Each wall is flat, endless, passes through zero and stands at right angles to its row. A trip goes straight from one point to another. List the walls that it crosses, first one first.

Walls:
(1): -17 -19  27
(2):   3 -11  13
(3): -25  21  -6
(4): -19  15   3
(5): 15  2 14
(6):  52 -30 -36
Trips:
-21  -5  -4 to  30   9 -53 -> 1, 6, 4, 3
 13 -17  -7 to 59 14 14 -> none
-28 -16 -12 to -10   1 -26 -> 1, 6

Walls:
(1):   9 -15  16  18  -6  22 -13 -17
(2):  26  23 -55  12 -43  -1  28 -10
(3): -12  31 -28  23  21 -22  -2  -2
(4):  10 -15   6  -6  15  26  22 -11
(5):  13 -11 -15 -17  37 -29  45   7
(6): -12  -5 -13  -7  15  32  22 -21
Trips:
 38   4 -20  -6  17  27   6 -12 to  -7 -55  -6 -45  -4  14  -7  -9 -> 2
 26   6  -7  -2  25 -20 -21  29 to -13 -17 -20  -3 -59  14 -41 -16 -> 5, 2, 1, 3
 15 -27   0  -6  -9 -19 -33  25 to -10 -14  38  11  22  29  59  18 -> 5, 4, 6
 33 -29  35 -21  11 -16  18  -2 to  12  48  39 -43  -6   5  11 -28 -> 1, 6, 5
 57  19 -27  23  13 -15   4  24 to   3  11  40  20 -15  -1 -23  33 -> 5, 1, 2, 3
 -5  27 -29   8 -23  10  25  -1 to  23  29  17 -13  22 -21 -34  10 -> 6, 2

Walls:
(1):  -8  29  10   4  -6 -36   3   0 -21   6  16  -9
(2):  24  13   6 -15  19 -26  15 -33   8   9 -10 -11
(3): -24  23  18  -9 -24  32 -21  17  27 -17  -9  -7
(4): -10  -6   8  38  -3  29 -12   9 -12  12  -3 -21
(5):  32 -40  22 -29  -5  -1  -1   1   3 -32  35   3
(6):  53   7  18 -14  11 -12   8   6   6 -20  -3 -13
(7): -12  -9  35  15 -31   0 -20 -13 -25  24  34   6
(8):  -1  28   1 -23  20  -1  16   0  -1 -17  17 -14
(9):   7  17   3 -41  43 -14  24 -10 -41 -29 -31  21
Trips:
 29  12  12  12  -1  26  20  11 -21 -21  12  13 to   3  10  22  38  53  -8  -9 -33 -10 -42  12  16 -> 1, 2, 7
 60  24  30   2 -47   5 -34  -4  21   6  13 -16 to -14 -23 -31  -1 -22  11  13  27 -17  -3  14  -5 -> 2, 1, 6, 3
-22  11 -44 -20  -2 -26 -18  37 -35  -8   3 -26 to  -6   6 -23   0  -5 -17  23  32   0  -9   1   8 -> none

Walls:
(1):  -7  20 -26   0   6  26  -4 -10   0 -14   4  19  35   9  28  11  -9  -2 -15 -13
(2):   3  -6  12   3  -6  41   1  14   7  -1   2   4   4 -16  19 -36  17   0  40   1
(3):   0   6  -4 -17   4 -11  17 -20   1 -14 -21  -4  39 -29 -10  25 -14  -7   2 -11
(4):   5  -6  14 -36  -7   5 -24   9 -26 -19 -10  -9  -8 -11 -20  -5 -14 -19 -25  21
(5):  36  10  12   7  -5   0 -30  -1   3   3 -26 -12  -2  24   0   0   5  -3  18 -18
(6): -16  18   1  -9  12  -7 -20  20  23  25  19  50  38   0  16  31  -9   0   4 -20
(7):  -3  -8 -24  -5  13  11 -11  16   6  -8 -32  -1  27  24 -17 -13 -10 -15 -21   8
(8):  -5   0  30  22   3  -6  33   1  26  14   6 -33 -15  12   5  -6  -9 -17 -47  13
Trips:
-26 -49   1  56  25 -14 -11  -6  16 -12 -31   8  -3  12  30  -8 -40 -13 -11  31 to  -9   1   2  16  24  32 -22   7   1 -18  22 -39   6  -9   3  -3   5  12  26 -22 -> 2, 5, 8, 7
 -1 -20  -5  -4  26  13  24  19  17  15 -11  37  10   9  -4 -27 -12  15 -18  17 to   1 -11  15  22 -12  34   7  22   5  -7   2 -24 -19  20 -11 -26   7 -29  13 -34 -> 1, 6, 5
 -9  -4 -14 -28  -2   7   2  41  21 -24   8  14  19  11   4   5   7 -13  -6  -2 to -19  17 -13 -14 -21 -36 -34   5 -21   1  -1  26 -33  13  58  -7 -19  14  -5 -15 -> 3, 2, 7, 5

Walls:
(1):   2  -7  -5   0  11  -1  -1  12   2   6   1   2  13   3  18  -2  -1   7 -13  60  28  13   5   1  27   6   4  10   1  -2 -10 -11   0  15   0   1 -15  22   8  16 -13  -1   1   1   2  -9  32   9
(2): -18  10  -6  -1  17   2  24 -10 -10  25  27  24  11   2  -7   3  -8   1  -1  19 -13   5 -10 -19  -6   6  -1  23  18 -12 -21  -6   9   6  15 -28   4  -2  -1  21  -8  -7  -3 -12 -24  -3  -1   4
(3):  -2  18   7  -1 -15  -5 -17   0 -23  10  18  -2  23  -2  12  18  24 -19   0 -35 -18  10 -11  -2  37  -3  -6  10  -2 -15   2   6  17   7 -17  -5  -3 -15  -6  11  17  23  -8 -16   4  -2 -22  -5
(4):   7  -9  -1   1   9  11  -3  -6  -8  -8  -2  -3   9  -9   6   6  -2  -2  -1  21  -7   3   4  -8  14  -6  -2   6  16   6 -10 -11   5 -10   3 -10   2 -15   4 -26   0  24  -3  14  12 -25   2 -21
(5):   7  -8 -12   0  26 -21  -4   8  -8 -15  10  -4  17  -4  -1  17  -8   1  12   1  -6  30  -3  22   7  -5   1  13   4  11  -3   6   2   4   0  11 -16 -19  -8  24 -21 -11 -17  16  10 -18  12 -13
(6):  -1   7 -11  11 -16 -18   7   0 -11  -5  -9  -6   8  10   4 -17  18 -19  -9   2   1 -25 -11   0   8  12 -28  13   4  24 -13   0  -7  10 -21  11   6   4  14   5 -16 -18   5  -6  13  11   5   8
(7):   0 -14 -21  -5 -17  13   0   7  12   8  -5  12   8   7  -3   8   4  -4 -26 -13 -20 -16   6  14   1 -15   0  -8  -4   9  -8   6  -3   9   2   1 -16   2 -12  -7  19  -7  -9  21  -6  35  -6  -2
(8):  -2  -4  11   1   7 -14  14   5  19   9 -11  21  -3  -6  14  27 -14  20  -7 -15 -15   5 -12   8   8 -18 -25   0 -17 -18   7  30  -9  -3  -6 -18 -38  -8  -2   5  -4  12   2 -13  -2   4 -16  -6
Trips:
 14 -11   1  -2  -7   3  -6 -13   6 -15   8   4 -23  17 -11   3  13 -22  28 -24  -6   7   0  17   5   0 -17  -9 -26  10  -8  13  14   5 -20 -11  -3  -8  -4  -9  19  -6  13   0 -11 -13   5 -19 to  -8 -14   8  -6   4   6   2  -7  -2 -13  -2   8  -1  -4   6  -6   0  -2  -1  -7 -13   1   1   0  -5   6  17  -7  -1  17  -6   9  -6 -16  -4  11  12  -4  -3  10  10  -6  -4  10 -19 -32  -6   5 -> 6, 4, 8, 7, 3
 -1   5  -6  23  -9  -9  -5   8 -11 -20   9  -7  -1  -2  -6  -3  15   3  -9  10  14  -1 -16  -5  -8   3  -7  15 -26  12  -7   4  -8 -12   6 -11  -1  11  18  -8  -5 -25 -10   0   3   7  -9  21 to   5  11  -9 -17 -10   6  -1  25 -14 -17   6   3  -5   6  -1  -7 -14   0 -13   3  -5  -8  -6 -22   9 -18  -6  -3  19  -9  17  -8 -13   1 -24 -14 -19  -2   0  26 -11  -8 -33   9  -7   3  -4   8 -> 2, 5, 7, 8, 3
 14  -7  -5 -13 -12  15   7   2  -6  16   9  -3  -4  19 -12   0   2  18 -11  -7  20   4  10  -8   3  24  24  14   0 -24  -7 -11  15 -16 -13 -14  -1  17 -16 -14 -12   4  12 -14  18  -4 -13  -3 to  -5  19  -1 -20  13   0  -2 -13  -9  11   8 -19   0 -10 -10 -12   0  11   6   1  11  -2  -5   7  12   7  -3  -1   3   4   5  -2   2  18   5  -4   6   7  -5 -18  10   7  20  -4  -6  -1 -11  11 -> 4, 1
 -2 -10  22  -5   3  -3   8 -12 -15   8   7   1 -23 -29  16  -3  -4 -19  17   1  -3   4  10  -5  -2   0   5   0  10  -4  27  -2   0   5  15  13 -11 -16  -1  28  -4  21 -24   7  11  -8   7   0 to -13   2 -25  -4  -5  12  34 -12   3 -19  14  -1   6  -3 -11  -6 -18  -1   2  -1 -13  12   6  11   8  -4   4  14 -11   7  23  -6   5  19  11  -6  -1  15  -2 -22 -20  -4   6  13   1  13   8   2 -> 8, 1, 3, 7
